Rows are points. Each copy is the shape, with its points in the same order, turned, moved and blurred by noise. Some copies are also mirrored. Which?

Shape (8 x 3):
[[-8, 38, -3],
[28, 23, 32],
[-17, 52, -5],
[27, -6, -41],
[-37, -34, -8],
[-46, -4, 47],
[-11, 14, 9],
[25, -3, 54]]
Copy 1 (8 x 3):
[[-13, 40, -23],
[34, 42, 4],
[-20, 48, -38],
[-24, -2, 30],
[0, -41, -31],
[37, -3, -62],
[4, 14, -24],
[65, 20, -1]]
Copy 1 is: mirrored
Copy 2 (8 x 3):
[[-16, 13, -13],
[27, 14, 10],
[-32, 23, -16],
[16, -25, -57],
[-25, -62, -5],
[-27, -30, 47],
[-11, -10, 1],
[37, -9, 36]]
Copy 2 is: only turned
Copy 3 (8 x 3):
[[-20, 29, 14],
[11, -8, 47],
[-27, 40, 15],
[30, -4, -34],
[-44, -37, -21],
[-61, -28, 42],
[-22, 1, 15],
[12, -36, 55]]
Copy 3 is: only turned

Shape (10 x 6):
[[-33, 63, -39, -33, 13, -13],
[-41, -31, 43, -3, 16, -4],
[51, 3, 51, -37, -49, -20],
[-22, -1, 46, -43, -16, 43],
[-39, 37, -31, -2, 7, 9],
[33, 46, 11, 0, -6, -33],
[-9, 40, 15, 25, 26, -4],
[-37, 7, 35, 5, 2, 9],
[9, 34, -45, 11, -49, 9],
[44, -29, 21, -32, -5, 5]]
Copy 1 (10 x 6):
[[-11, 12, -41, -47, 63, 11],
[-47, -18, 52, -16, -2, -21],
[64, -35, 27, 31, 2, -3],
[-8, -64, 14, -29, -16, 10],
[-43, 6, -32, -28, 33, 10],
[25, 15, 7, 22, 44, 26],
[-34, 16, 16, 2, 34, 37],
[-44, -27, 25, -5, 14, 6],
[-5, 6, -67, 28, 14, 6],
[34, 1, 26, -3, -36, -4]]
Copy 1 is: mirrored
Copy 2 (10 x 6):
[[-56, 16, -2, -52, -21, -9],
[-13, -41, -1, 36, 35, -39],
[57, 33, 52, 11, 27, -3],
[-23, -13, 45, 10, 67, -8],
[-62, -12, 5, -16, -18, 2],
[25, 5, 30, -25, -28, -5],
[-15, -46, 22, -22, -26, -19],
[-29, -34, 27, 14, 17, -29],
[-35, 21, 36, 8, -43, 41],
[40, -5, 4, 13, 39, 20]]
Copy 2 is: mirrored
Copy 3 (10 x 6):
[[-33, 68, -36, 37, -22, -21],
[-26, 7, 20, -33, 38, 2],
[38, 27, 28, -51, -74, -14],
[2, 42, -14, -54, 1, 40],
[-26, 39, -31, 39, -4, 8],
[29, 41, 16, 18, -40, -39],
[15, 41, 8, 29, 14, -16],
[-1, 25, 15, -6, 20, 21],
[3, 5, -20, 43, -67, 20],
[28, -4, -18, -46, -28, -17]]
Copy 3 is: only turned

Shape (15 x 9):
[[22, -39, 14, -13, 6, -15, -5, 14, -12],
[6, -19, -14, -13, -14, -6, -15, 0, -11],
[1, -15, 17, -11, -5, 14, 17, -3, 1],
[4, 10, 1, -11, 44, 12, -83, -32, 66],
[6, -30, 4, -8, -2, -22, 2, -15, 9],
[20, 3, 20, -11, 10, -14, 12, -13, -22],
[54, 9, 15, -1, -4, 8, -16, 1, -15],
[6, 2, -3, 61, -8, -11, 9, 11, 9],
[-3, -50, -14, -13, 7, -5, 13, -27, -11],
[1, 9, 8, -5, 16, 6, -9, 6, -20],
[6, -20, 8, 21, -10, 24, -1, 0, 53],
[45, -2, -35, 61, 73, -3, -42, -3, -7],
[7, 2, 18, -10, 21, -5, 18, 15, -15],
[92, 12, 13, 49, -11, 3, 4, 15, -20],
[36, 10, -12, -14, 20, -13, 18, 13, -13]]
Copy 1 (15 x 9):
[[17, -23, 3, -1, -7, -46, 24, 1, -21],
[-2, -9, -16, 0, -1, -25, 10, 12, 4],
[21, -14, 13, -20, 3, 1, 19, 6, -4],
[-19, 0, 6, -5, -35, -13, -88, -41, 19],
[6, -12, 0, -11, -12, -31, 23, -11, 11],
[19, -10, 8, 0, 30, -22, 19, -20, -12],
[32, -15, 9, 22, 33, -26, -15, 7, -3],
[-4, 0, 35, 55, -4, 1, 31, 3, 19],
[15, -19, -27, -18, -20, -17, 39, -15, 3],
[0, -10, 1, 7, 15, 0, 3, -7, -22],
[20, -9, 40, 5, -36, 6, -4, 8, 31],
[15, -11, -25, 95, -23, -9, -25, -47, -16],
[14, 1, 13, 0, 14, -11, 17, -8, -34],
[64, -16, 29, 77, 39, -32, -1, 17, 8],
[30, 26, -2, 16, 18, -25, 13, -6, -22]]
Copy 1 is: mirrored
Copy 2 (15 x 9):
[[34, -19, 12, -12, -17, 14, -5, -3, -6],
[0, -11, -2, -10, -19, -9, -8, -14, -10],
[1, 17, 16, -5, -10, 10, 24, -16, 0],
[-28, 31, -48, 13, 49, 13, -57, -46, 41],
[6, -18, 10, 15, -3, 0, 7, -19, 11],
[36, 18, 20, -5, -8, -19, 10, -14, -1],
[36, 37, -9, -6, -36, -4, -7, -33, -1],
[0, 23, -1, 61, -28, 5, 0, 13, -18],
[8, -26, 21, 4, 10, 4, 15, -29, -25],
[15, 30, 1, -9, -3, -10, -6, 1, -12],
[-23, 18, -14, 37, -16, 38, 12, -21, 11],
[53, 23, -55, 54, 21, 11, -52, -6, -43],
[27, 22, 9, -6, -5, 0, 25, 8, -4],
[69, 45, -21, 39, -72, 6, -3, -21, -17],
[44, 10, -21, -1, -11, -18, 28, -3, -12]]
Copy 2 is: only turned
